Each wall is flat, endless, passes through zero and stands at right angles to its row. A trip goes straight from one point to another. Which walls does it cross, in order?

Walls:
(1): -17, -18
(2): 3, -8
(3): -7, -50
(4): -11, -2
(5): 7, 45
Trips:
-20, -10 to 28, -36 => 4
24, -16 to -25, -8 => 1, 4, 2
9, -33 to 67, -15 => 1

Walls:
(1): -42, -14, 2, 1, 36, -12, 20, 30, -37, -2, 14
(2): -34, -23, 55, -19, -15, -6, 24, -1, -24, 55, 39
(3): 16, -3, 24, -8, -2, 21, 8, 9, -20, 41, 31
(4): -51, 10, 8, 28, 0, 47, -50, 26, 2, 3, 15
(5): 6, 11, 4, 27, -25, -27, -33, -5, 14, -21, -39
(6): -29, -2, -9, 42, -14, 18, 12, 16, 17, 14, -40
Trips:
25, 37, -6, 105, 8, -62, -49, -24, 22, 1, -23 to 25, -42, -1, -59, 16, -56, 0, -8, 15, 14, 16 => 4, 6, 2, 5, 3, 1
-43, 22, -4, -16, 7, -1, -49, -49, 10, 54, 33 to 2, 37, 21, -12, -1, -31, -13, 23, 20, -39, -31 => 5, 3, 2, 4
19, 6, 6, 46, -30, 15, 8, 48, 40, 15, -28 to -25, 35, -81, 1, -1, -2, 10, -9, -37, -10, -25 => 1, 4
36, 34, -13, 10, -20, -28, 11, 19, 10, -6, -1 to -10, 40, -35, -34, -45, 26, -15, -38, -20, 68, 19 => 3, 2, 5, 4
-31, 3, -2, -6, -25, 30, -1, -18, 19, 33, 35 to -41, -15, 2, 8, 5, 3, 55, 8, -52, 4, -12 => 1, 4
66, 30, 17, 5, 0, -18, -17, 38, 31, 10, -13 to -1, 38, 13, 9, -39, -25, 13, 70, -4, 17, -17 => 6, 2, 4, 1
-24, -27, -70, -20, -11, 31, 10, -31, 1, 11, 41 to -4, 51, 1, 43, -18, 44, -2, 25, 55, 58, -12 => 1, 6, 2, 5

Walls:
(1): 17, 24, 1, -33, 9, -28, 16, 19, -5, 9, 28, 10, 9, -27, 35, -31, -12, 8, -11, 33, 0, -15, -36, 2, 1, 41, 31, -8, 54, -1, 13, 2
(2): 10, -14, 14, 82, 17, 19, 9, -35, 13, 4, -26, 30, 22, -43, -19, 22, 1, -49, 33, -31, 24, -12, -7, 0, 46, -12, -6, -1, -27, 25, 16, 13
(3): -71, 6, -28, 54, -9, -13, -13, -32, 31, 23, -5, 11, -23, 3, 16, 26, 12, -1, 1, 16, -7, 0, 16, -15, -1, 5, -25, 13, 11, -6, -8, -10
(4): 41, -64, 28, 67, 2, 21, -47, -14, -35, -19, -2, -19, 22, -2, -26, 25, 25, -7, 5, -23, 53, 2, 17, 0, 43, -12, 0, 11, 49, 32, -36, 55
(5): -68, 13, 17, -22, 60, -2, -18, -17, 4, -13, -21, 27, 17, -44, 7, 41, -40, -21, -38, -18, 23, -12, 63, -21, -11, -15, -15, 30, -58, -5, 66, 5
Trips:
-9, 30, -11, -3, -5, -8, 20, -4, -17, 15, -33, -45, 28, -1, 1, 3, -21, -38, -51, 13, 10, 0, 2, 26, -48, -10, 38, 66, -48, 13, 50, -16 to -75, -13, -16, 8, 39, 79, -17, -4, 38, -26, 48, -1, -16, 32, 55, 6, -43, 19, 31, 22, -13, -12, 16, -4, -35, -27, -29, 25, 44, -11, 13, -21 => 3
36, -7, -55, 4, 14, 13, 1, -21, -3, 31, 52, -12, 21, 20, 2, 23, -77, -13, -19, -22, -42, -4, 12, -7, -33, -32, 21, 73, -20, -19, -9, 0 to 30, -23, 23, 60, 6, -14, 14, 10, -12, 9, 43, 55, 32, 56, -12, 6, -20, 33, -9, 1, 6, -53, -43, 7, 30, -7, 17, 42, -17, -26, -5, -24 => 2, 4, 5, 1
-36, -39, 35, -3, -24, 30, -15, -11, -4, -46, -16, 47, 50, 12, -36, 4, -2, 4, 0, 33, -62, 45, 19, -14, 63, 10, -5, -39, 32, -19, -29, -9 to -5, -22, 6, -20, -41, -20, 20, 1, -45, 7, 40, -28, -5, -18, -23, 25, 21, -35, -9, -74, 31, 73, 64, 40, -33, 30, 35, 5, 15, -20, 33, -11 => 3, 2, 5
20, 3, 99, -41, 7, -5, 7, -70, 14, 26, -41, 4, -17, -17, 10, 30, -6, -29, -16, 40, -15, -23, 20, 11, 20, 4, 10, -5, 6, -8, -1, -31 to 28, 7, -32, 44, -11, -52, -16, -5, 6, -61, 8, 25, 17, 22, -6, -22, 1, -24, -8, 13, -27, 26, 62, 45, -24, -28, -20, 6, 10, 10, -11, -29 => 3, 1, 4, 5, 2
-22, -27, -6, 0, -4, 35, -44, -69, -35, 17, -76, -47, -24, -6, 1, -56, 9, -8, 25, -19, -32, 20, 54, 68, -24, 30, -26, 92, 5, 8, 37, -3 to -3, 10, 11, -20, -8, 0, 4, -4, -5, -23, -13, 48, 12, -30, -34, -2, 10, 45, 9, -34, 30, -2, 6, -39, 39, 9, 15, 34, 27, 22, -2, -17 => 3, 1
-20, 42, -59, -6, -5, 7, 6, 8, 17, 50, 53, -64, 13, -42, 11, -8, -1, 15, -1, -6, -17, -16, 28, 21, -9, -13, 3, -15, 54, -27, -5, -28 to 13, 24, -40, -47, 6, 1, 29, 14, 15, -32, 23, 56, 40, -9, 25, 7, -8, -45, 5, -20, -8, -36, 27, -1, -10, 64, -27, -31, -14, -3, -27, 12 => 5, 3
26, -3, 18, -17, 39, -27, -3, -25, -29, -1, 32, -23, 3, -14, -24, 33, -33, 31, -4, -14, 15, -15, 21, 51, 27, -1, 22, 30, 4, 4, -6, -45 to 70, -55, -4, 13, -12, -31, -28, -12, -90, -15, 14, -60, -1, -32, -4, -10, -26, -40, -17, 2, 4, 11, 22, 13, 56, -68, 11, 44, 1, -36, -6, -55 => 2, 1, 5
